Each point is reached from the start by the listed moves, each made 0, 1 or 2 times, or once backwards (-1), plus a little noise. Is the number of moves made odd or even? Then give how often each move was made.

Moves:
(1): [-16  23   4  -9]
(2): [-21  -3  -8  14]
Start: [-2  4 -8  1]
Points:
[ -7 -24 -20  25] => even (-1, 1)
[-60  20 -18  20] => odd (1, 2)
[-17  26  -3  -8] => odd (1, 0)
[  4  29   5 -23] => even (1, -1)

Moves:
(1): [-11  -5   2   6   1 -17]
(2): [-10  10   2  24   6  -6]
(3): [-2 31  9 18  6 -1]
Start: [  0 -11   2   0  -3 -10]
Points:
[-22  25  17  49  10 -34] => odd (1, 1, 1)
[-15  60  24  60  17 -20] => odd (0, 1, 2)
[-37  19  16  56  11 -51] => even (2, 1, 1)

Moves:
(1): [ -9 -10  -2  -1  -6 -13  -8  -5  -4]
(2): [  8 -12  -3   5  -5  -2 -16   1   4]
(3): [  2   2 -15  -1   2   0   1  -3   8]
(4): [ 2  7 -3  0 -2 -1 -2 -2 -2]
(5): [ 0  1 -6  4 -6  7  3  5 -5]
(6): [-13  -3   4 -11  -5   9 -18   2   1]
Start: [  1  -3   8  -8 -24  -2   3   2  15]
Points:
[-18 -35  13  -6 -53   6 -31  15  -1] => odd (1, 1, -1, -1, 2, 1)
[-24  -3  13 -30 -35  14 -35   5  15] => odd (0, 0, 0, 1, 0, 2)
[ -1 -18  22 -18 -42  26 -60  15  20] => odd (-1, 2, -1, 1, 0, 2)

Moves:
(1): [-3  2 -6 -1  3  4  4 -4 10]
(2): [ 13  -4   7   5  -1  -1 -10   6   4]
(3): [ 2  1 13  6  3  1 -2 -3  5]
(4): [  5  -4   3   4  -9  -9 -21  -7  -1]
(5): [ -2 -16   7   4   0   8   8   8   6]
(6): [  8   1   6   2  -9  -7  -2 -18  -4]
(7): [-1  4 -4  4  1 -3  0  9  7]
(8): [ 0  5  3 -2  9 -6  0  5 10]
(9): [-4 10  7 -4 -1  5  7  1  8]
Start: [  4   0 -10  -3   8  -7  -2  -7  -5]
Points:
[ -4 -14 -22   2  17  15  -2 -17  -1] => odd (2, 0, 1, 0, 0, -1, -1, -1, -1)
[ 32 -21  60  15  20   3  -3  -8  53] => even (1, 2, 2, 0, 2, 1, -1, 2, 1)
[ 25   5 -10   4   1 -31 -15  11   4] => odd (-1, 1, -1, 0, 0, 1, 2, 1, 0)
[ -6 -15  21   3  -6  17  45 -35  -2] => odd (0, -1, 1, -1, 2, 2, 0, -1, 1)
[ 14  11  27   6  21 -24 -10 -22  21] => odd (0, 0, 2, 0, 0, 1, 0, 2, 0)
[ 2 -6  1  4 -2 -8 -8  3 16] => even (0, 0, 0, 1, 1, 0, 1, 0, 1)

Moves:
(1): [ -2  11   9   3  -3   8  -8   9 -16   6 -13   6  -1]
(2): [ 10  -3   9   3 -13 -10   3  -8   2  -2 -14  -7  -3]
(3): [-4  4  2 -2 -1  5  0 -6  2 -1  4 -1  3]
(4): [-11 -12  -4  -5  -7   9   7   4 -11  -2   1  -4 -15]
(5): [-25  -7   9   5   8 -10  15  11 -17  -8  11  -3   3]
(6): [ -1   6 -13   0  -2  -1   6   8  10 -13   7  -3  -2]
(7): [ -6   8 -12  -5   4   1   6   6   6  -4 -12   0 -15]
(8): [ -8 -16   4  -3 -13   5  -5  19  17  -2  -7   9   0]
(9): [ -3  -2  -3  11   7   1  11   3   6   2 -10   0   2]
(10): [  9  -9   1  -4  14   2   8  10   4   2   2   0 -10]
(11): [ -1  -6  -7  16   4  -1 -14  -6  -4  -4   3   1  -7]
Start: [ 0 -5  7 12 -8  2  3 -6 -2 -8  3 -9 -9]
Points:
[ 16 -17 -43  60   6  25   2  21  13 -22 -24  -7 -56] => odd (1, 0, -1, 1, -1, 2, 0, 0, 2, 1, 2)
[-20  30  19  38   9 -19  45 -19  -7 -17  19 -23  44] => even (0, 0, 1, -1, 1, 1, -1, -1, 2, -1, -1)
[  1 -44   6  55 -21 -48  -2  -2  29 -46   0 -18 -16] => even (-1, 2, -1, -1, 1, 1, 0, 1, 0, 0, 2)
